Each row is a point. Each copy is the shape, with its points in the same order, turned, moved and blurred by noise. Some copies are also mirrored. Which?

Shape (6 x 3):
| -.33 | -.59 | -.30 |
| -.08 | -.40 | -.20 |
|  .66 |  .07 |  .49 |
| -.12 |  .17 |  .45 |
|  .45 |  .31 | -.39 |
| -.12 | -.18 | -.55 |
Copy 1 (6 x 3):
| -.13 | -.12 | -.52 |
|  .11 |  .11 | -.42 |
|  .73 | -.05 |  .45 |
| -.03 | -.29 |  .41 |
|  .24 |  .77 |  .34 |
| -.07 |  .43 | -.49 |
Copy 1 is: only turned
Copy 2 (6 x 3):
| -.02 |  .25 |  .82 |
|  .07 |  .15 |  .53 |
|  .30 | -.64 | -.23 |
| -.45 | -.25 | -.09 |
|  .50 |  .26 | -.34 |
|  .20 |  .46 |  .24 |
Copy 2 is: mirrored
Copy 3 (6 x 3):
|  .16 | -.50 |  .48 |
|  .14 | -.39 |  .24 |
|  .49 | -.24 | -.94 |
| -.21 | -.14 | -.55 |
|  .79 |  .35 | -.26 |
|  .45 |  .07 |  .37 |
Copy 3 is: mirrored

Shape (8 x 4):
| -.43 |  .00 |  .17 |  .88 |
| -.11 |  .15 |  .01 |  .17 |
| -.06 | -.18 |  .30 | -.44 |
| -.21 | -.41 | -.10 | -.50 |
| -.11 |  .14 | -.03 |  .33 |
|  .54 | -.29 |  .03 | -.78 |
| -.05 | -.42 | -.45 | -.72 |
|  .12 | -.41 | -.01 |  .05 |
Copy 1 (8 x 4):
| -.29 | -.10 | -.49 |  .67 |
| -.13 |  .01 |  .02 | -.05 |
|  .40 |  .35 |  .39 | -.16 |
|  .46 |  .65 |  .02 | -.25 |
| -.24 |  .01 | -.12 |  .05 |
|  .66 |  .09 |  .47 | -.77 |
|  .36 |  .75 |  .10 | -.74 |
|  .33 |  .13 | -.29 | -.16 |
Copy 1 is: mirrored
Copy 2 (8 x 4):
|  .36 |  .47 | -.16 |  .94 |
| -.03 |  .00 | -.23 |  .32 |
| -.17 | -.16 |  .41 | -.06 |
| -.28 | -.48 |  .45 |  .19 |
|  .10 |  .11 | -.30 |  .45 |
|  .03 | -.78 |  .38 | -.54 |
| -.40 | -.89 |  .34 |  .10 |
|  .28 | -.37 |  .22 |  .19 |
Copy 2 is: only turned
Copy 3 (8 x 4):
|  .71 |  .55 |  .56 |  .48 |
|  .21 |  .32 |  .16 |  .01 |
| -.46 |  .09 |  .41 | -.16 |
| -.24 | -.26 |  .48 | -.34 |
|  .27 |  .32 |  .14 |  .08 |
| -.73 | -.33 | -.12 | -.10 |
| -.30 | -.55 |  .20 | -.50 |
|  .01 | -.19 |  .30 |  .23 |
Copy 3 is: mirrored
Copy 4 (8 x 4):
| -.48 | -.40 | -.51 | -.22 |
|  .03 |  .08 | -.02 | -.18 |
|  .23 | -.08 |  .52 |  .06 |
|  .01 |  .14 |  .56 |  .40 |
| -.08 |  .04 | -.19 | -.15 |
|  .83 |  .17 |  .62 |  .46 |
|  .21 |  .49 |  .65 |  .66 |
|  .14 | -.12 |  .10 |  .40 |
Copy 4 is: mirrored

Shape (10 x 6):
|  .08 | -.45 | -.02 | -.07 | -.27 | -.28 |
| -.12 | -.20 | -.40 | -.40 | -.55 |  .16 |
| -.31 |  .23 |  .13 |  .41 |  .14 |  .10 |
|  .23 | -.21 | -.17 | -.74 | -.01 | -.13 |
| -.07 | -.63 | -.28 | -.27 |  .30 |  .00 |
|  .14 |  .17 |  .29 |  .47 | -.24 |  .45 |
| -.19 |  .49 |  .31 |  .71 |  .17 | -.12 |
|  .53 | -.39 | -.51 | -.47 | -.19 |  .02 |
| -.06 | -.02 |  .63 |  .05 |  .80 |  .08 |
|  .03 |  .36 |  .09 |  .54 |  .36 |  .17 |
Copy 1 (10 x 6):
|  .11 | -.36 | -.33 |  .18 |  .18 | -.13 |
|  .38 | -.53 | -.09 | -.01 | -.48 | -.15 |
| -.44 |  .39 | -.08 | -.11 | -.14 | -.33 |
|  .60 | -.39 |  .13 | -.25 |  .19 |  .02 |
|  .00 | -.38 | -.17 | -.32 |  .14 |  .41 |
| -.41 |  .22 |  .28 |  .46 | -.23 | -.35 |
| -.49 |  .76 | -.15 |  .08 |  .04 | -.54 |
|  .64 | -.39 |  .04 |  .20 | -.02 |  .35 |
| -.56 |  .32 |  .37 | -.42 |  .62 | -.10 |
| -.39 |  .69 |  .10 |  .07 | -.02 | -.12 |
Copy 1 is: only turned
Copy 2 (10 x 6):
| -.47 | -.49 | -.10 | -.07 |  .17 | -.12 |
| -.71 | -.11 | -.26 | -.31 | -.32 | -.06 |
|  .19 |  .27 | -.10 |  .30 |  .07 |  .09 |
| -.21 | -.58 | -.40 | -.68 |  .14 |  .15 |
| -.41 | -.47 | -.58 | -.06 |  .45 |  .26 |
|  .23 | -.11 | -.02 |  .48 | -.44 |  .14 |
|  .56 |  .31 |  .13 |  .57 |  .07 | -.25 |
| -.40 | -.71 | -.63 | -.46 | -.20 | -.13 |
|  .56 | -.27 | -.08 |  .21 |  .62 |  .50 |
|  .39 | -.01 | -.20 |  .47 | -.01 | -.08 |
Copy 2 is: only turned
Copy 3 (10 x 6):
| -.13 | -.17 | -.06 | -.38 | -.10 | -.43 |
| -.30 | -.35 | -.67 | -.41 |  .27 | -.33 |
|  .13 | -.31 | -.05 |  .52 | -.05 |  .06 |
| -.12 |  .04 | -.09 | -.67 |  .51 | -.13 |
| -.40 |  .27 | -.04 | -.09 |  .36 | -.47 |
| -.08 | -.26 | -.35 |  .32 | -.42 |  .41 |
|  .47 | -.37 |  .14 |  .64 | -.28 |  .15 |
| -.11 |  .27 | -.46 | -.75 |  .21 | -.27 |
| -.20 |  .13 |  .61 |  .43 |  .15 |  .37 |
|  .35 |  .05 | -.08 |  .58 | -.15 |  .27 |
Copy 3 is: mirrored
Copy 4 (10 x 6):
| -.15 | -.07 |  .09 | -.34 | -.01 | -.07 |
| -.13 |  .07 | -.33 | -.30 |  .37 |  .43 |
| -.01 |  .31 |  .07 |  .65 | -.02 | -.11 |
|  .24 |  .00 |  .20 | -.47 |  .66 |  .09 |
| -.12 | -.47 |  .21 | -.03 |  .53 | -.09 |
|  .32 |  .19 |  .02 |  .48 | -.43 |  .33 |
|  .16 |  .55 |  .12 |  .76 | -.30 | -.37 |
|  .38 | -.34 | -.20 | -.58 |  .40 |  .13 |
|  .28 |  .05 |  .94 |  .64 |  .20 | -.22 |
|  .38 |  .21 |  .06 |  .77 | -.10 | -.23 |
Copy 4 is: only turned

Shape (11 x 8):
|  .03 | -.14 | -.33 |  .05 |  .33 | -.12 | -.24 | -.08 |
|  .30 | -.03 | -.55 | -.18 |  .44 | -.19 | -.28 |  .18 |
| -.25 |  .94 |  .56 |  .24 |  .31 |  .31 |  .10 | -.35 |
|  .07 | -.25 | -.07 |  .19 | -.27 | -.26 |  .23 | -.32 |
|  .68 |  .13 | -.40 | -.14 |  .39 | -.28 | -.25 | -.10 |
| -.28 |  .04 | -.08 | -.26 | -.46 |  .13 |  .39 | -.08 |
| -.23 | -.44 |  .23 | -.57 | -.32 | -.04 |  .15 | -.05 |
|  .01 | -.31 |  .11 | -.11 | -.53 |  .10 | -.01 |  .12 |
|  .18 | -.12 | -.18 | -.29 |  .33 |  .08 |  .02 | -.18 |
| -.13 |  .12 | -.11 | -.14 | -.38 | -.35 | -.22 | -.30 |
| -.36 |  .55 |  .64 |  .08 |  .17 | -.02 |  .51 |  .05 |
Copy 1 (11 x 8):
| -.36 | -.36 | -.08 | -.23 | -.08 |  .10 |  .01 | -.14 |
| -.41 | -.25 | -.11 | -.26 | -.53 |  .05 |  .00 | -.12 |
| -.03 |  .22 |  .78 |  .15 |  .45 |  .23 | -.86 |  .41 |
| -.23 |  .04 | -.36 |  .14 |  .46 |  .04 |  .00 | -.23 |
| -.21 | -.28 | -.38 |  .03 | -.59 |  .25 | -.24 |  .12 |
| -.08 |  .60 |  .12 |  .19 |  .21 | -.07 | -.04 | -.48 |
|  .29 |  .57 | -.20 | -.34 |  .32 | -.19 |  .08 | -.48 |
|  .06 |  .32 | -.22 |  .04 |  .20 | -.46 | -.12 | -.49 |
|  .06 | -.08 |  .04 | -.18 | -.21 |  .14 |  .13 | -.07 |
| -.22 |  .09 | -.29 | -.06 |  .20 |  .09 | -.56 | -.58 |
| -.21 |  .72 |  .54 | -.12 |  .53 |  .07 | -.45 |  .41 |
Copy 1 is: only turned
Copy 2 (11 x 8):
| -.26 |  .02 | -.04 |  .41 | -.28 | -.05 |  .24 |  .05 |
| -.13 | -.30 | -.15 |  .57 | -.20 | -.18 |  .51 |  .27 |
| -.24 |  .37 | -.57 | -.44 |  .48 |  .44 |  .24 | -.62 |
|  .24 |  .41 |  .23 |  .27 | -.19 | -.21 | -.16 | -.12 |
|  .10 | -.28 | -.44 |  .53 | -.21 | -.44 |  .46 | -.03 |
|  .21 |  .30 |  .50 | -.33 |  .12 | -.03 |  .12 |  .07 |
|  .26 | -.20 |  .73 | -.13 | -.14 |  .17 | -.12 | -.08 |
|  .37 |  .05 |  .30 | -.12 | -.16 |  .11 | -.28 |  .27 |
| -.01 | -.14 |  .07 |  .14 | -.35 | -.06 |  .43 | -.17 |
| -.06 |  .04 |  .21 |  .09 |  .22 | -.36 | -.25 | -.07 |
|  .19 |  .33 | -.04 | -.10 |  .58 |  .66 |  .25 | -.51 |
Copy 2 is: only turned

Shape (15 x 9):
|  .00 | -.27 |  .03 |  .08 |  .31 |  .35 | -.84 |  .19 |  .45 |
| -.58 |  .55 | -.35 | -.05 | -.08 | -.33 |  .19 |  .23 | -.13 |
| -.10 | -.39 | -.67 |  .66 |  .60 |  .29 | -.47 |  .36 |  .27 |
|  .16 | -.39 |  .18 | -.63 | -.38 |  .03 | -.26 |  .01 |  .01 |
| -.23 |  .10 | -.24 |  .12 |  .20 |  .29 | -.08 |  .15 | -.24 |
| -.02 | -.49 |  .34 | -.11 |  .28 |  .10 | -.52 |  .24 |  .27 |
| -.06 | -.08 |  .36 | -.29 | -.31 | -.42 | -.23 | -.26 | -.17 |
| -.15 | -.02 |  .19 | -.27 | -.28 | -.33 |  .03 | -.04 |  .24 |
| -.07 | -.10 | -.12 | -.10 | -.02 | -.66 |  .12 | -.15 |  .06 |
| -.72 |  .19 | -.70 |  .35 |  .26 | -.31 | -.10 | -.13 | -.48 |
| -.04 | -.08 |  .27 | -.05 | -.17 | -.13 |  .05 | -.37 |  .20 |
|  .26 | -.16 | -.02 | -.37 |  .29 |  .09 | -.60 | -.06 |  .28 |
|  .03 |  .20 | -.24 |  .00 | -.52 | -.62 | -.12 | -.50 | -.09 |
|  .24 |  .06 |  .20 |  .05 | -.34 | -.57 | -.15 |  .01 | -.06 |
| -.70 |  .04 | -.43 |  .09 | -.17 | -.10 | -.15 |  .08 | -.13 |
Copy 1 (15 x 9):
|  .64 |  .22 | -.30 | -.71 | -.10 | -.05 | -.45 | -.38 |  .24 |
| -.02 | -.41 | -.01 |  .05 |  .21 | -.69 |  .20 |  .23 | -.34 |
|  .94 | -.04 | -.79 | -.57 |  .53 | -.17 |  .01 | -.25 |  .25 |
| -.29 | -.44 | -.05 | -.40 | -.23 |  .18 | -.60 | -.26 |  .04 |
|  .44 | -.25 | -.21 | -.24 |  .12 |  .02 |  .21 |  .03 | -.09 |
|  .27 | -.10 | -.04 | -.55 | -.07 |  .01 | -.41 | -.52 |  .55 |
| -.40 | -.21 | -.04 |  .25 | -.20 | -.09 | -.38 | -.49 | -.08 |
| -.35 | -.37 | -.15 |  .02 | -.23 | -.33 | -.25 | -.13 |  .12 |
| -.33 | -.34 | -.41 | -.01 |  .13 | -.49 |  .01 | -.36 |  .08 |
|  .56 | -.55 | -.38 |  .28 |  .37 | -.53 |  .30 | -.23 | -.49 |
| -.22 | -.10 | -.33 |  .08 | -.42 | -.15 | -.04 | -.26 |  .15 |
|  .00 |  .15 | -.15 | -.70 | -.11 | -.02 | -.34 | -.60 |  .02 |
| -.41 | -.19 | -.62 |  .40 |  .01 | -.39 | -.28 | -.14 | -.46 |
| -.47 |  .04 | -.18 |  .22 |  .18 | -.28 | -.41 | -.21 |  .10 |
|  .44 | -.60 | -.24 |  .03 |  .08 | -.42 | -.07 | -.03 | -.29 |
Copy 1 is: mirrored
Copy 2 (15 x 9):
| -.52 |  .30 | -.01 |  .25 | -.02 |  .47 | -.66 |  .37 |  .22 |
| -.17 | -.51 | -.14 | -.66 | -.48 | -.28 | -.05 | -.08 |  .06 |
| -.61 |  .13 | -.63 |  .37 | -.30 |  .39 | -.66 | -.43 |  .35 |
|  .42 |  .18 |  .15 |  .04 |  .06 |  .40 |  .14 |  .50 | -.09 |
| -.27 |  .05 | -.32 | -.21 | -.28 | -.05 | -.29 | -.06 | -.27 |
| -.24 |  .08 |  .18 |  .32 |  .32 |  .46 | -.36 |  .26 |  .06 |
|  .58 | -.01 |  .41 | -.33 |  .00 | -.09 | -.20 |  .27 |  .07 |
|  .13 | -.10 |  .40 | -.21 | -.06 |  .01 |  .06 |  .19 |  .27 |
|  .28 | -.09 |  .12 | -.36 |  .07 | -.07 | -.02 | -.17 |  .45 |
| -.02 | -.35 | -.36 | -.63 | -.50 | -.03 | -.64 | -.68 | -.01 |
|  .13 |  .27 |  .43 | -.13 |  .00 | -.14 | -.05 |  .04 |  .12 |
| -.17 |  .45 | -.09 | -.07 |  .15 |  .41 | -.34 |  .57 |  .29 |
|  .64 |  .01 |  .16 | -.51 | -.47 | -.23 | -.21 |  .03 |  .50 |
|  .46 | -.17 |  .05 |  .01 | -.02 | -.41 | -.16 |  .31 |  .35 |
| -.06 | -.40 | -.09 | -.27 | -.55 |  .18 | -.25 | -.26 | -.05 |
Copy 2 is: only turned
Copy 3 (15 x 9):
| -.28 | -.37 | -.66 | -.02 |  .43 |  .10 | -.50 |  .05 |  .22 |
| -.20 |  .65 |  .53 |  .24 | -.22 | -.23 | -.45 |  .12 |  .06 |
| -.03 |  .22 | -.90 |  .62 |  .53 | -.24 | -.44 | -.27 |  .33 |
|  .35 | -.42 |  .05 | -.17 |  .00 |  .21 | -.43 |  .76 |  .10 |
|  .16 |  .34 |  .06 |  .15 |  .38 |  .00 | -.32 | -.10 |  .13 |
| -.10 | -.67 | -.27 |  .23 |  .33 |  .15 | -.42 |  .21 |  .22 |
|  .22 | -.36 |  .30 | -.06 | -.36 |  .10 | -.58 |  .32 | -.30 |
|  .05 | -.19 |  .24 |  .04 | -.47 |  .04 | -.41 |  .36 |  .14 |
|  .20 | -.11 |  .15 |  .33 | -.50 | -.38 | -.38 |  .26 | -.08 |
|  .16 |  .69 |  .20 |  .46 |  .09 | -.54 | -.88 | -.33 | -.16 |
|  .29 | -.29 |  .10 | -.09 | -.46 |  .07 | -.33 |  .01 |  .13 |
| -.05 | -.46 | -.38 | -.23 |  .26 | -.22 | -.28 |  .34 |  .03 |
|  .38 |  .21 |  .03 | -.09 | -.74 | -.17 | -.61 |  .26 | -.41 |
|  .11 | -.13 | -.01 |  .20 | -.53 |  .16 | -.26 |  .34 | -.40 |
|  .07 |  .46 |  .17 |  .27 | -.03 | -.11 | -.91 |  .07 |  .19 |
Copy 3 is: mirrored
